Every row gives one point. The points of each table are mixes of a few directions, plus a little noise. How many directions does each table use, and how many do they share? Where both have some left over, give the other angles between the two spaces (their principal angles), to ten degrees, smallest first.

First (7 x 2):
-0.255 0.063

0.373 -0.093

-0.242 0.061

0.083 -0.021

0.181 -0.045

0.171 -0.043

-0.308 0.078
Second:
0.190 -0.045

-0.450 0.114

0.128 -0.033

-0.071 0.022

0.205 -0.052
Directions: first 1, second 1, shared 1

First:
0.154 -0.033 -0.080

-0.392 0.043 -0.086

-0.014 -0.015 -0.124

0.067 -0.016 -0.047

0.331 -0.076 -0.210

-0.311 0.067 0.170

0.165 0.029 0.377
Second, 4 rows:
-0.203 0.100 0.243

0.244 -0.295 -0.249

0.062 -0.004 -0.082

-0.104 0.199 0.088
Directions: first 2, second 2, shared 1; angles 80

First, 7 rows:
0.011 -0.060 -0.244 -0.074

-0.208 0.467 -0.022 -0.272

0.116 -0.313 -0.179 0.112

-0.146 0.247 0.190 0.008

0.021 -0.220 -0.041 0.193

0.125 -0.138 0.257 0.138

0.086 0.019 0.028 -0.103
Second, 5 rows:
-0.242 -0.170 0.154 0.555

-0.050 -0.035 0.032 0.114

0.087 0.061 -0.055 -0.200

0.095 0.067 -0.062 -0.221

0.109 0.077 -0.069 -0.251
Directions: first 3, second 1, shared 1

First:
-0.126 0.180 -0.202 0.018 -0.229 0.139

-0.055 0.086 -0.072 0.086 -0.058 0.065

0.183 -0.279 0.254 -0.215 0.229 -0.212

-0.071 0.099 -0.119 -0.017 -0.143 0.077

0.008 0.041 0.122 0.532 0.301 0.023

0.062 -0.127 0.018 -0.405 -0.100 -0.092
Second:
-0.083 0.112 -0.138 -0.028 -0.169 0.087

0.205 -0.268 0.373 0.189 0.488 -0.212

0.087 -0.149 0.078 -0.299 -0.002 -0.110

-0.081 0.115 -0.131 0.006 -0.145 0.090

0.105 -0.150 0.172 0.019 0.211 -0.112

0.010 -0.063 -0.086 -0.498 -0.251 -0.040

-0.036 0.096 0.033 0.450 0.170 0.068

-0.111 0.167 -0.153 0.110 -0.147 0.124

-0.095 0.140 -0.143 0.045 -0.160 0.106
Directions: first 2, second 2, shared 2

First:
0.271 0.062 0.019 0.094 0.278 0.138 -0.225 0.096

0.183 0.098 0.402 -0.083 -0.018 -0.114 0.208 -0.100

-0.020 0.086 -0.078 -0.091 -0.005 0.030 0.037 0.054

-0.540 -0.086 0.236 -0.111 -0.209 0.066 0.414 -0.018

-0.009 0.117 -0.314 -0.133 -0.069 -0.023 -0.030 0.065

-0.009 -0.200 -0.146 0.286 0.216 0.180 -0.348 0.073

0.126 -0.076 -0.118 0.036 -0.196 -0.277 -0.057 -0.170
Second, 8 rows:
0.099 -0.292 0.015 -0.177 -0.096 0.067 0.089 -0.100

0.004 0.041 0.038 0.175 0.168 -0.162 0.031 0.029

-0.116 0.133 -0.050 0.204 -0.081 0.032 0.276 -0.128

-0.036 0.150 -0.330 0.092 -0.046 -0.005 0.215 -0.115

-0.070 0.087 0.513 0.125 0.088 0.056 -0.392 0.297

-0.001 0.156 0.163 0.243 0.272 -0.165 -0.257 0.242

0.112 -0.181 -0.134 -0.186 -0.126 0.185 -0.089 0.034

0.006 -0.097 -0.223 -0.478 -0.183 -0.008 0.123 -0.252
Directions: first 4, second 5, shared 1; angles 30, 60, 70

First, 7 rows:
-0.215 0.007 -0.139 -0.339 0.206 0.038 0.222 -0.015 0.256

0.323 0.110 0.144 0.125 0.055 -0.194 -0.192 0.142 -0.082

0.127 0.153 0.239 0.089 0.031 -0.155 -0.028 -0.101 0.016

-0.245 -0.115 -0.344 0.448 -0.024 0.149 0.027 0.188 -0.150

0.190 -0.073 -0.169 -0.079 -0.112 0.130 0.216 -0.162 -0.028

0.313 0.075 0.232 -0.049 -0.123 -0.074 0.007 -0.222 -0.042

-0.494 -0.158 0.036 -0.194 -0.035 0.106 -0.249 0.171 0.033
Second (10 x 9):
0.160 -0.036 0.423 -0.213 -0.528 0.388 -0.116 0.533 0.493

0.027 -0.005 0.055 -0.028 -0.070 0.049 -0.015 0.070 0.066

-0.029 0.006 -0.074 0.038 0.098 -0.069 0.021 -0.096 -0.089

-0.102 0.030 -0.277 0.139 0.343 -0.255 0.073 -0.349 -0.322

-0.102 0.026 -0.275 0.137 0.340 -0.252 0.071 -0.340 -0.318

0.047 -0.013 0.138 -0.069 -0.170 0.121 -0.034 0.172 0.159

-0.083 0.021 -0.220 0.108 0.273 -0.199 0.057 -0.269 -0.254

0.037 -0.009 0.103 -0.052 -0.132 0.091 -0.030 0.132 0.123

0.038 -0.009 0.103 -0.050 -0.127 0.091 -0.030 0.123 0.117

0.009 -0.005 0.024 -0.015 -0.027 0.017 -0.009 0.029 0.026
Directions: first 5, second 1, shared 0; angles 60

First:
-0.111 0.053 0.495 0.010 -0.026 -0.089 -0.146 -0.087 0.350 -0.198 0.149

-0.187 -0.063 -0.078 0.354 -0.153 0.186 -0.112 -0.198 -0.150 -0.604
 -0.087

0.036 -0.093 0.143 0.171 0.067 -0.037 0.093 0.020 0.277 -0.152 0.118

0.071 -0.055 0.250 -0.331 0.098 -0.127 0.210 0.008 0.009 0.290 0.427

0.162 -0.050 -0.161 -0.262 -0.128 0.114 -0.034 0.135 0.050 0.204 0.022

0.196 0.036 -0.201 -0.205 0.133 -0.106 0.133 0.199 -0.036 0.538 -0.081

-0.123 0.071 -0.084 0.197 -0.098 0.086 -0.185 -0.078 -0.084 -0.258
 -0.246

0.106 0.021 0.019 -0.173 0.144 -0.125 0.137 0.099 0.019 0.363 0.086

-0.048 0.089 -0.240 0.009 -0.005 0.022 -0.050 -0.011 -0.292 0.103 -0.234

-0.085 -0.002 -0.158 0.241 -0.045 0.094 -0.052 -0.076 -0.140 -0.272
 -0.166
Second:
-0.500 0.162 -0.089 0.203 0.261 -0.070 0.005 0.527 0.061 0.000 0.222

0.309 -0.066 0.140 -0.124 0.066 -0.056 -0.009 -0.419 0.038 0.026 -0.188

0.001 0.016 0.020 -0.046 0.222 -0.034 -0.057 -0.113 0.060 -0.032 -0.077

0.396 -0.119 0.191 0.050 -0.707 -0.018 0.269 -0.127 -0.153 0.204 0.039

-0.057 -0.011 -0.096 0.000 -0.099 0.090 -0.027 0.097 -0.043 -0.050 0.041

-0.022 -0.070 -0.259 -0.102 -0.143 0.252 -0.147 0.027 -0.083 -0.179
 -0.023

0.065 -0.004 0.015 -0.131 0.351 -0.026 -0.140 -0.274 0.080 -0.074 -0.164

-0.352 0.098 -0.053 0.246 -0.206 -0.012 0.136 0.569 -0.048 0.077 0.288

0.161 -0.070 -0.023 -0.089 -0.110 0.065 -0.029 -0.176 -0.034 -0.033
 -0.077

-0.005 0.057 0.155 0.012 0.335 -0.182 0.003 -0.120 0.114 0.060 -0.064
Directions: first 5, second 3, shared 1; angles 70, 80
